Rows are points. To make a cloud, some directions were put in groups of two or more. Within a group, all points are equally far from the middle, so they leave a hole (a ring in 2 directions, a hollow ball in 3). The other directions are filled evenly. Then the cloud was stretched, turned, moved and blurred a little. How many holes are there, and how many directions does each take, smallest first?
In the rows, zero is written as 128.

Cloud (22 x 3):
[[103  73  97]
 [148  94 142]
 [119 131  69]
 [157 127 144]
 [108 174  74]
 [ 90 137  85]
 [125 133 152]
 [123 133 151]
 [146  84 131]
 [138 176 131]
 [ 82  75  95]
 [116 101  84]
 [108 134 148]
 [ 78 123  92]
 [133 153 143]
 [172 151 133]
 [124 152  63]
 [117 156  65]
 [139 122  78]
 [115  61 111]
 [166 133 137]
 [175 134  99]]
Holes: 1 (2)

Cloud (27 x 4):
[[ 88  66 118 124]
 [ 91 109 120 104]
 [ 66 142 145 107]
 [148 103 106  87]
 [121 146 120 124]
 [180 131 172 118]
 [152 122  80 129]
 [158 100  97  90]
 [130 124 127 174]
 [166 171 142 110]
 [ 79  99 167  86]
 [ 77  83 148 104]
 [151 144 109  96]
 [147 105 160 146]
 [109  74 138 111]
 [ 95 142 192 145]
 [130 105 166 150]
 [101 102 145 188]
 [156  75 113 101]
 [154 170 150 115]
 [102 139 152 162]
 [ 88 127 125 177]
 [134 111 188 115]
 [157 119 159  49]
 [124 122 105 105]
 [174 120 181 102]
 [141  71 134 164]]
Holes: 1 (2)

Cloud (30 x 4):
[[147 108 167  77]
 [155  90 155 130]
 [119  88  66  96]
 [117 145 153 100]
 [ 94 152 141 113]
 [165 136 101 106]
 [ 86 118  71 142]
 [158 129 119  64]
 [110 127 167 160]
 [153 133 159 100]
 [159  72 111 135]
 [117 129  63 144]
 [116  77 155 112]
 [116  97 118  55]
 [132  91 126 165]
 [129 111 149  64]
 [114 111 165 110]
 [136  56 115 132]
 [176  97 111 123]
 [147 145 139  87]
 [166 133 131  77]
 [167 105  81 106]
 [159 147 139 105]
 [119 112  73 167]
 [105  70  82 117]
 [ 90  85 127 137]
 [ 77 105  96 168]
 [119 157 163 127]
 [173 121 115 124]
 [133 114 152  65]]
Holes: 1 (3)

Cloud (47 x 6):
[[183 135 104  86 154 168]
 [120 154 118 177  97 143]
 [183 147 145 135 105 163]
 [167 122  80  76 186 115]
 [163 104  97  94 186 159]
 [169 129  81  63 182 131]
 [160 116 111 148 158 180]
 [125 133 157 188  88 140]
 [176 117 133  94 105 135]
 [131 106 167 109 181 152]
 [129 170 160 115  87 158]
 [126 107 122 142 154 173]
 [174 100 161 104 139 158]
 [142 191 134 146 128 149]
 [136 162 123 165  81 148]
 [174  99 107  89 188 127]
 [152 103 121  69 168 116]
 [146 106 133 181 156 129]
 [172 133 170 126 116  99]
 [151 172  96 121  95 115]
 [144 147 151 168 170 163]
 [118 134 191 161 124 106]
 [157 158 160 149 175 157]
 [158 134 102  61 185 107]
 [133 101 158 147 101 120]
 [147 137  93 116 200 116]
 [165 150  97 106 202 135]
 [140 150 117 171 140 102]
 [185 105 130 127 187 151]
 [155 142 102 142 143 182]
 [127 101 146 105 186 140]
 [117 147 122  99 135 171]
 [127 151 141  67 133 102]
 [142 114  87  78 139 143]
 [144 107 156  80 170 110]
 [150 126 129 139  77 133]
 [156 148 144 121 203 131]
 [147 105 170 115 191 125]
 [129 131 172 115 116  91]
 [153 108 200 109 152 134]
 [198 141 148 121 145 122]
 [137 185 153 128  95 107]
 [180 163 141 159 121 146]
 [113 144 143  72 132 140]
 [158 136 127 177 171 131]
 [144 117 203 145 114 118]
 [142 195 122  97 125 121]]
Holes: 1 (6)

Cloud (51 x 6):
[[128 151 165 177 116 141]
 [174  87  60 115 196 108]
 [113  80  82 142 126 161]
 [110  95  57 110 148 125]
 [130 172 103 120 172 133]
 [ 66 146 134 147  73 132]
 [132 103 156 161 118 163]
 [129 129 187 138 156 106]
 [ 75 164 160 113  81  99]
 [118  98  97 145 178 117]
 [116 106  92 117  93 151]
 [174 147  81 166 155 152]
 [178 123  68 148 189 135]
 [ 96  87 160 154  93 127]
 [175 116 101 174 150 159]
 [ 92 114 163 149  86 158]
 [ 83 134 172 110  94 141]
 [127 149 129 112  80 132]
 [166 134 126 149 117  92]
 [133 118 139  81 136  73]
 [165 161 124 136 109 158]
 [119 150 176 130 155 113]
 [170 146 144 107 155 129]
 [194 145  82 125 144 159]
 [149 138 122  94 168  62]
 [117 123 140 133  87  94]
 [149 163 153 108 134  74]
 [148 186  87 153 137 138]
 [145 146  81 101 168  76]
 [161  56 114 133 154 137]
 [137 123 147 106 151  55]
 [132 134 135 111  87 110]
 [156  90 103 106 119 116]
 [ 76 171 179 115  97 125]
 [155 159 148 112 155  69]
 [132  90 149 120 157 147]
 [ 90 141 148  82 101 120]
 [ 71 107 167 103 119  87]
 [ 79 110 110 130 156 124]
 [162 153 145 103 163  75]
 [ 78 130  84 119 143 153]
 [144 178  91  84 163 115]
 [115 110  79 132  94 144]
 [149 144 122 101 163 151]
 [ 92 154 130 153 147 136]
 [147 142  79 124 158  80]
 [106 163  91 144  85 174]
 [ 95  95 194 140 123 115]
 [101 111  61 118 115 159]
 [143 157  97 153 171 133]
 [148  81  85  97 191  92]]
Holes: 2 (3, 3)
